Every row gives one point. Any point is a mix of the corners, with weights that add up to 1. It lies inside the corners' shape when no weight is negative. Is each point inside? If not, which corners have a negative weight?

Corners:
(1): [-43 -42]
(2): [76 40]
(3): [  1 -31]
Points:
[69 34] => inside
[ -6 -13] => outside (3)
[-29 -35] => inside
[-36 -38] => inside
[40 -1] => outside (1)
[-32 -48] => outside (2)
[31 -8] => outside (1)

Corners:
(1): [ -6  39   3 -54 -12 -10]
(2): [ 33 -17 -45   1  25 -33]
(3): [ -7   0 -22  27 -26 -14]
(4): [-53  -5  79 -12  72 -16]
(5): [ 24 -19 -40 -53 -38 -40]
(6): [  4 -17 -27   9   6  95]
(7): [-67 -14 -39 -34 -15   6]
Points:
[-18  -7 -12 -11  -7  25] => outside (2)
[-10  -5  -1   1  33  -9] => outside (5)
[-24  -3   4 -22   9 -30] => outside (6)
[ -9   5 -13 -27   1 -47] => outside (6)
[-6  3 20 -7 19 -1] => outside (7)

Corners:
(1): [ 43  21   5  13 -15  -5  44  95 -18]
(2): [-35  35  -8 -67  27 -11 -20 -48  31]
(3): [ 41  39  24 -46   9  -8  36  18 -62]
(4): [-15 -60  30 -34  15  13 -23  23  48]
(5): [-55  64  81  72 -36 -10 -17  58  -2]
(6): [-53 -31  -5 -40  23  43  -7  13  32]
(7): [-60 -73 -16 -58 -20  13  -5 -25  49]
(8): [-26 -66 -15 -50  18  57   8 -86  63]
(9): [-15  -3  15  24 -46  28 -56  54   4]
(10): [-11  51  -9  -3  45 -52  23 -21 -51]
Points:
[-17  14  17  -5  -6  -3 -11  39  -6] => outside (8)
[-39 -20  -2 -32  14  20  -3   5  20] => inside
[  9  34  -3 -25  -2  -9   8  49 -32] => outside (4, 5, 8)
[  4  12  16 -13  10   7   2  18  -8] => outside (7)
[-49 -18 -13 -20   0   5  14 -12  32] => outside (3, 4, 9)
[  1   2  11 -32  -4   3  11  14 -13] => inside
[-30 -26   7 -33   6  14  -4   6  21] => inside

Corners:
(1): [ 34  -9 -18  70  -1  30   2  20 -14 -18  14 -78  54  41]
(2): [  0  30   6  20  63  31  22 -52  45  13  -8 -30  33 -25]
(3): [-40 -24   6  17 -20  20 -30 -27  14 -40  70   0  13   8]
(4): [ 75   0   4  60  27  41  15  19 -11 -65  24  93  65 -34]
(5): [ -2  35 -61  14  25  20 -22  11  -2  -1 -12  31  -2  13]
(6): [ 13 -21  23 -21  89   8  37 -31  21  -1  26  -5 -24 -30]
(7): [-14  -2  -7  17 -15 -12  37  -4  10  -1 -11  33   3  29]
(8): [-10  11 -73  41 -25  -3  15  55  21 -32   3 -32  45   5]
(9): [-38   2  13   8  -8   7  19 -27 -15  34  50 -64 -19 -21]
(10): [ -8  28  12  83  42  36  13  -5  27  -9 -61 -16 -60 -33]
(11): [ 35 -35 -15   3 -42  54 -70 -14   6   9   3 -23 -27 -32]
(12): [-14   0  15  13   2  26 -44  84  -5  19  12 -14  -6 -10]
(13): [ 24  24  54  16 -39 -16 -45   9 -36 -53 -19 -25 -64 -36]
(14): [-53 -37 -49  71   9 -43  15 -28 -16  24   8 -25  75  28]
(15): [-95 -50 -12 -21  13  13 -25  15 -50  10 -16  19  34   6]
Points:
[-28 -23  11  16  -7   6  -9  -8  -3 -21  29   7  -6 -12] => outside (1, 2, 5)
[-17 -10 -15  19  14  18  -4   2   0   5   8  -7  16  -1] => outside (13)
[-42 -31  30  -4 -13   6 -24 -29 -10  24  11 -30 -32 -25] => outside (1, 4, 5, 8)
[-19 -12 -29  29   2  12   2  18  -2  -3  15 -12  25   7] => outside (2, 13)
[-13  -9 -18  29  16  16   7   0   4   1   8   1  28   1] => outside (13)
[-14 -10  -7  16   3  14 -22   1  -5   3   5  -7  -3 -21] => outside (1, 7)

Corners:
(1): [ -6  38  58 -48 -53  -6 -54  -7   8  26   9  49 -41 -56  23  42   5  43
  45  50]
(2): [-36 -40 -19 -42  -5  23   1  54 -71 -34  12  48  11   7 -42 -45  38  15
  46 -48]
(3): [-44  15 -19  13 -62  -4  -7  22 -25 -25  -2  43  36 -63 -34 -23  86 -18
   6 -30]
(4): [-48 -55   8  -6 -69  29 -51  62 -21  10  21  21   7  21 -17 -38  12 -17
   0 -34]
(5): [-45   3  58  -6 -21 -28 -34  42  39 -44 -17  -7 -51 -52   6  39  17  -7
  43  58]
(6): [-65 -33   6 -27 -31 -12 -32  24 -22  -5  44  14  -3 -21 -28 -95  47  19
  -9 -19]
(7): [-40 -34  -1 -32 -37 -45   1  -8 -20  17  45  16  14 -14 -76  -2  16   1
 -38 -83]
(8): [ 10   4 -18  61  10 -10  38 -34 -25 -57  80  -9 -47  23  16  27  -4 -33
  -5   7]
(9): [ 88  40  21  62   2 -11  52  12  -3   3  -3 -23 -52  55 -18   1 -11  -7
 -23  25]
(10): [-10 -80  11 -26 -42  -1   0  34 -54  10  34 -15  20 -54   0 -46  45  -8
 -15 -52]
(11): [ 57  36 -60  71  54   3  52  25  24 -14  32 -23 -22  36  31  47 -11  15
 -12   7]
(12): [ 21  44   7  28  41  19  50   5 -12  36  11 -18 -64  52  10  20   6 -66
   2   0]
(13): [-31 -79  33  17 -15  60 -13  13 -47  10  21  21  24 -11 -37 -25  55  22
 -18 -30]
(14): [-31   6  63 -51 -27 -11 -20  21   9 -33 -22  47  -8  17  55  20  22  13
  34  53]
(15): [ -4 -65 -50 -40 -21  40 -34   3  -7 -37  27  22  50 -53 -61 -71  22 -11
 -34 -24]
(16): [-38  -5  55 -24 -44 -20  16   7   1  23 -13  38   8 -50  15  19 -20  18
  46  84]
(17): [ 45  46   9  50   6  11  37 -42   2 -33  13 -73   4  42  -3  -5 -14  13
  14 -20]
(18): [ 26  25 -48  27 -35  48  82 -26  17 -20  27 -48 -79  25   4  12   7   3
 -37 -19]
(19): [-18   0   1 -13   1 -55 -39 -27  33 -17 -55  43 -42 -16  47  40  15  22
  87  78]
(20): [ 18  29 -20  57  28  14  74  -6   5 -34   5  21 -73  13  28 -18 -17 -38
  -6 -67]
(21): [-37  31  10  -5  -4 -23 -32   4 -22 -13 -63   9 -52 -41  62  68 -32  29
  23  80]
Points:
[-17 -11   0   4 -16  -2   1  18  -9  -7  10  12 -25 -18  -4  -2  16  -2
   3   0] => outside (14, 17)
[-25 -25  26   1 -28  29  32  21 -47  14   1   7   9  15 -24 -42  23   4
  -2 -40] => outside (1, 5, 8, 11, 15, 19)
[ -8  -8   9 -24 -47  -2 -40  13  20 -15  24  21  17   2 -58  -9  41  40
   9  -4] => outside (8, 10, 12, 16, 20, 21)
[  5   4   5   1  -6   0  13   7  -4 -10  -3   6 -16  -5   3  12  12   8
  12   4] => outside (4, 6, 8)
[  1  19  10  28   3  -1  48  13 -22 -12  17 -21 -31   7  -1   6  17 -13
  -5 -14] => outside (1, 4, 15, 19)
[ -9  -2   9   7 -21   4   5   6  -7 -14  12   2 -18 -13  -2   0  18   1
   7   0] => inside
[  5   4 -16  22  -2  -9  23   6  -6 -16  12  -8 -28   4  -2   1   3 -12
   4  -1] => outside (1, 13, 14)

Corners:
(1): [-34 -69 -30  14  36  51  55 -40  43   7 -69 -31  38 -32 -32  26   9 -39
  36  20]
(2): [ 27   5 -52  34  75 -22  -1   6  48  45 -26  23  40 -20  12 -42  44 -48
  68  23]
(3): [ 67  38 -35   3 -20  -9 -26   2  51  32 -34  32 -16  -3  64 -28  36 -19
   8 -42]
(4): [ 30  -3  24  -5  30 -44 -11  -9  22  -9  19  15  17   8 -15 -56 -16 -19
  52  15]
(5): [  6 -24  12  46  56   6  63 -10 -22  31  47  29  25  60 -28  39  -4 -27
  -4 -51]
(6): [ 36 -20  17  30  -6 -12 -44 -21  -9 -77 -40  38 -38 -49  13 -20 -46 -13
  50  21]
(7): [-39 -47  30 -37  -4 -10 -58 -34 -28 -90  14  -6  13  11  59 -36 -54   0
   2  26]
(8): [ 16 -44  14 -16  50 -10 -51  -1 -36 -40  20   4 -35  20 -10 -37 -44  -6
  12  -4]
(9): [ -2 -47 -47  29 -27 -21 -15   0  56   7 -64  21  17 -15 -54   7 -34  -6
   9  40]
(10): [ 15  15 -15 -15  11 -28  62 -54 -12  44  44  39 -47 -11  -2 -14  20  13
  23 -35]
(11): [-24 -18  14  19  23 -28  10  26  -6 -47 -15  -2 -22  16 -26 -11  15 -30
 -17 -42]
(12): [ 21   5  30  22  39 -14  26  13   7  47  47 -12 -38   3 -27 -42   2  53
 -24 -27]
(13): [ 24  -5 -18  -5 -15  22 -30   2 -29 -83 -95  36  50 -40  -7 -50  -1 -28
 -22  -7]
(14): [-26   4  36 -10  27  13 -46 -57 -35 -49  10 -27 -32  68  -1 -32  -3  32
 -30  38]
(15): [ 16  49 -27 -11  -2  17 -21  55  29  35  13  12  14  43  50 -29  17 -22
  50  32]
(16): [-29 -23  19  34  19  18 -29  27  31  -2  24  23 -23 -38  -8  54  17  43
  36 -40]
(17): [ -7 -20 -10  -1 -21  50  -4  18  58 -34  15  40  -8  26  27 -10 -25 -18
  27  13]
(18): [-38  45  35   9  32  12  43  22 -38  20  26  52  37  69 -14 -28 -51 -30
 -19 -56]
(19): [  6  21 -15 -21  48  29  24 -35  40  13  20   2  12   2  -6  39 -46  22
   3  36]
(20): [-19 -59  35  10   0  27 -27  22  30 -47 -54  51  20  16  15  16 -15 -19
  -2  40]
(21): [-50 -23  29  11 -18  29 -42   5  -1 -25  34 -41 -48 -14 -29   1  -5   5
 -39  28]
Points:
[ -7 -13   1  15  10   6  -2   6  12   3   4  16 -10  14   3  -8  -3  -9
  10  -8] => outside (4, 13, 19)
[ -1  -9   6   8  21  -1 -16   7  19  -6   1   5  -9  10  -3 -16 -15  -3
  11   5] => outside (5, 10, 13)
[ -1 -25  -2   6  13  -1 -14  -8  13 -20  -8   9  -5  -2 -10 -12  -9  -3
  13  15] => outside (3, 18)
[ -8   6   2   1  24   7  37 -17  -6  13  15  10  -4  46  -3 -11 -30 -12
  -2 -21] => outside (2, 4, 13, 16, 20, 21)
[  5 -13   0   4  11   3  -3  -4   5 -19 -17  23   9   4  -3 -12 -15  -8
   8  -5] => outside (2, 21)
[ -3  -3   1   8  24   0   5  -2   5  -4  -5  24  13  14  -2 -16 -14 -14
  13  -7] => outside (21)
[  5  -7  -3   7  19   6  -6  -4  15  -9  -3  19  -1   9   5 -14  -7 -11
  15   3] => inside
[ -5 -16  -5   5   1  14 -17  28  28 -14 -21  16  15   3   9 -23  -3 -21
  17   6] => outside (5, 6, 10, 14, 19)
[ -1  -7   8   7  16  -2   3  -8  -1  -6  11  14  -8  10  -2 -13  -9  -4
   4  -9] => inside

Corners:
(1): [ 50  46 -10  24 -95 -36  32  18   1 -84  28  17  -2 -64   9 -25 -16 -41
 -26 -31]
(2): [-16  17 -24 -45  26 -37  16  26 -33  -8   7 -45 -28 -33  14  43  57 -10
   7 -14]
(3): [-36 -25 -18  32   5  25  10 -24  -5 -29 -54  14   5  45  15  39  34  33
  -2 -29]
(4): [-60 -12 -75  25 -46  30 -12  26  24  70 -52  67   0 -12   2 -27  38  -4
  31  25]
(5): [ 30 -24  48  -2 -30 -32  31  13  19 -90  37  22  41  15  21   6 -42 -19
 -40  -1]
(6): [  4 -23 -20 -49 -23  11 -29 -21  -6   8 -12  23  13  28   0  48 -25  42
  17 -52]
(7): [ 21  21  15 -40 -49 -10  66 -13  10 -29 -40  50  64 -34  39 -34   7 -46
  -1 -34]
(8): [-32 -27 -16  38   3   4 -27 -18   9  -7 -54 -30   8 -28   5 -28  18 -14
  21  24]
(9): [-24  22  13  30  27  -8   5  44 -19  -8 -55  -6  -7  -3   4 -22  41   2
  15 -11]
(10): [ 23 -18   7  -6  36 -50  51  -9  -8  42 -49  18  43  16  16 -46  51  35
  -9  33]
(11): [-31  34   1 -40 -19 -25  33  32 -47 -66 -33 -53  18 -48  40  39   1   2
   3  -6]
(12): [ 29  -5  10  36 -61   5   2 -18 -20 -59  51  13  14 -15  14  -7  17 -28
   2  12]
(13): [-36 -55  19  21  51  28  38 -48  65   7   4  40  36  50 -41 -29 -31  37
   2  70]
(14): [-29   5 -70  19  -2  -1 -48  29 -24 -27  41  29 -26 -56 -56   7  54  -5
 -30  -2]
(15): [ 51 -22 -92 -53  11  18  13 -54 -48  35  44  16 -45  40  22  20  56 -16
 -37 -27]
(16): [ 53 -13  42 -56 -60  33 -22  -2 -21 -25  66 -30 -41 -80  47  80 -49  -1
   3 -53]
(17): [-31 -29  10  11  33  19  14  34  22 -28 -56  40  24  15 -10  30  11  25
  23  44]
(18): [-20 -11 -13  22  42 -17 -14  -3   3  28   8   3   4  -5 -42  30  -4   6
 -23  34]
(19): [-47  11  33 -69  57   4 -35 -48  48  45  -9  32  32  30  -6  26  13  25
 -17  54]
(20): [ 41 -13 -54 -69 -12 -57  36 -10 -25  35   4  54 -47  -8 -55 -40  31 -71
 -48 -30]
(21): [ 36 -21 -37 -24 -28 -14  57  12 -11  10  11 -17  -2   0 -44 -34  27  -3
 -24  -9]
Points:
[ -5  -6   0   3 -10   3   8  -1   3 -21  -7   6  12  -9   7   7   6   5
   1   4] => outside (20)
[-17   2  10  29 -19  -7  12  27   2 -50 -10  12   7 -36   3   0  -3 -21
   1   3] => outside (6, 10, 15, 19, 21)
[-14  -2  -2  -8  18 -31  34   5   7 -24 -24  -4  23 -16 -18 -15  24  -7
 -16  15] => outside (4, 6, 9, 12, 15, 16)
[ 20 -21  -4  -5   5 -14  10 -12   0 -10  14  18 -10  -1 -23 -12  10 -15
 -29   8] => outside (2, 4, 6, 7, 11)
[ 12  16 -18 -56 -24  -3   8   2 -22  -7   7   4 -16 -17  20  30  17  -9
 -16 -49] => outside (8, 10, 12, 13, 17, 18)
[ -5   7  -5 -40 -12   1  -7   7   0 -15   5   3   5 -16   7  21   5  -2
  -7 -10] => outside (3, 10, 12, 13, 18, 20)
[ -7  -4  -7  -4 -17  -3   0   4   1 -20   0   8   0 -12  -7  13   3   1
  -3  -4] => outside (7, 10, 15)
[-10 -32 -22  14  14   6   2 -24  17  31 -25  24   9  32 -27 -19  16  17
   2  26] => outside (2, 5, 7, 11, 14, 16)
